Each point is reached from the start by the listed moves, each made 0, 1 or 2 times, or once backwards (-1), plus a little noise. Is the number of moves made odd or even? Then give how often each move was made.

Moves:
(1): [32  1]
(2): [ 0 16]
Start: [4 5]
Points:
[67 21] => odd (2, 1)
[37  6] => odd (1, 0)
[34 22] => even (1, 1)

Moves:
(1): [16  5 -1 -6  5  4 -5  3 -2]
(2): [-1 26  1  1  4 -4  8 -3 -2]
(3): [ -2   4  26   3  -3  14   4  10 -16]
(4): [10  6 -3 28 -4 -3 -7 -3  1]
(5): [-5  0 -4  8 31 -5 -8  6 -7]
(6): [-3  3 -4  2  4 19 -4 -5 14]
(7): [ 9 -3 -5  5  4  2 17  5  3]
(8): [ -8   6 -12   0  -7   6  -2  23  -6]
(9): [  2  -1  14   0  -1 -12   0  13  24]
Start: [ 2  2 -5  1  6  9  3  5 -2]
Points:
[ 12  43  -2   7  12  51  21  38 -12] => even (1, 1, 1, 0, 0, 1, 1, 1, 0)
[ -2  -2  -1  23  68  95 -11  49 -46] => odd (1, -1, 2, 0, 2, 2, 1, 1, -1)
[ 33  42  51  21 -25   3  14  33  34] => odd (1, 1, 1, 1, -1, 0, 0, 0, 2)
[ -1  48   4  24  70  68  10  47 -65] => even (1, 1, 2, 0, 2, 1, 1, 1, -1)

Moves:
(1): [ 12   9  -5   0  -1  -6   0   2   2   2   1   1  -4  -2   2 -10  -3   2
  -1  -2   0   1]
(2): [-4 12  1 -3  5  6  0 -1 -1 -2 10  5  6  9  2  2  0  0  5  1 -1 -1]
(3): [ -4  -2  12   7   2  -6   8  -4   8   2   4   1  -5   3  10 -10   4   2
   1   2   2  -3]
(4): [ -3   2  -1  12  -9   1  -9   4  -4  -7  -7   6  -2   9   3   0   4   4
  -1   2 -12   6]
(5): [  0  -6  -2   4  20  11   9  11  -3  -6   0  -4  11 -13   2  -7   3  -1
  -1  -2   0   6]
(6): [  5  -1   3  -3 -14  11  -1  -4   5  -3   4  -7  -3   2   1  -3  -6   3
  -3   5   6  -7]
(7): [ 3  0 -5  3  3 -1 15 -1  6 -5 -1 -2  3  2  1  4 -2 -5 -1 -1  0  1]
(8): [ 1  1 -2 -9 -5 -2  2 11  1 -3  3 -4  1  2  6 -1 -1 -1  3  4  8  5]
(9): [  3   7   1   2   8  -1  -5   0  13  -8  -3  12   4   2   1  -3   5 -10
  -6   2  -5  -1]
(10): [ 1 -3  1  1  0  4  1  4  5 12 -3 -4 -5  4  0  1  0  4 -3  9  0  0]
(11): [ 1 -6 -6 -7  1 -4  2 -6  1  2 13  5  6  3  5 -8 -2 -1  4  2 -5  0]
(12): [-1 -2  0 -8  0  4  1  4 -1 -2 -3 15  4  7  2 -7  4  7 -1  3  4 -3]
(13): [ 10  -2   9  -2  -4   3   3   2   5   6   3 -15  13   7  -2   1   9   2
  -3  -8   1  -9]
(14): [-2 -1 -2 -3  8  1 -3  1 -5 -3 -2 -3 -3 12  1 -4  5  0 -3  3  3 -3]
(15): [-4  2 -7 -2 -1 -4 -1 -7 -3  0 -6  3  4  1 28  2  1 -6 -4  1  7 -7]
(16): [ 3 -2  2 -4  7  2 -9 11 -4 -5 11  7 -7  4  3 12 -4  8  1  5  2 -4]
(17): [  2   6  -7   1  -2   0  -1  -2  -1   3   4   4 -12  -4   1   6  17  -2
  -3  -1   8   3]
(18): [-9 -2 -6 -5  0 -6 -6 -5 12  0 -2 -3 -7 -7  9 -3  3 17  2 -3  7  1]
(19): [ 6 -2  1  0  4  0  1  1  6 -3  0  4 -2 -2  2  4  0 -4 16  5 -2 -3]
(20): [-3 -1  5  3  1 -7  2 -9 -2  0 -1 -1  4 -1  1 -2  1  6 -2 15 -6 -2]
Start: [ -8   7  -9  -2   4  -2  -8   4  -7  -5   6  -1  15   0   1  -1   2   7
   2 -10 -10  -7]
Points:
[-38  15 -13 -13  16  18   6  12 -20 -40  30  15  46  -5  95 -16   5  43
  15   9  13 -14] => odd (0, 2, 1, 1, 2, 1, 0, 1, -1, -1, 0, 1, 0, -1, 2, 1, 0, 1, 0, 1)
[-15 -24   7  16  24  42   2  35   3 -27  26 -68  53  12 -10  34  -2  78
   6  13 -35 -12] => odd (-1, 1, -1, 2, 2, 1, 2, 0, -1, 1, 0, -1, 2, 0, -1, 2, -1, 2, 0, 2)
[-53 -27 -13   9  45  26  15 -24  13 -24   8 -24  39  33  94 -24   2  58
 -28  48  -4 -39] => odd (-1, 1, 1, 1, 2, 2, 2, -1, 0, 2, 1, 0, 0, 2, 2, 1, -1, 2, -1, 2)
[-30   2 -23  12  76 -20  40 -19  58 -40   7  63  41  12  68 -91  35  31
  11  45 -33   3] => even (1, 1, 2, 1, 2, 0, 2, 0, 2, 1, 2, 2, -1, 1, 0, -1, 0, 2, 1, 2)
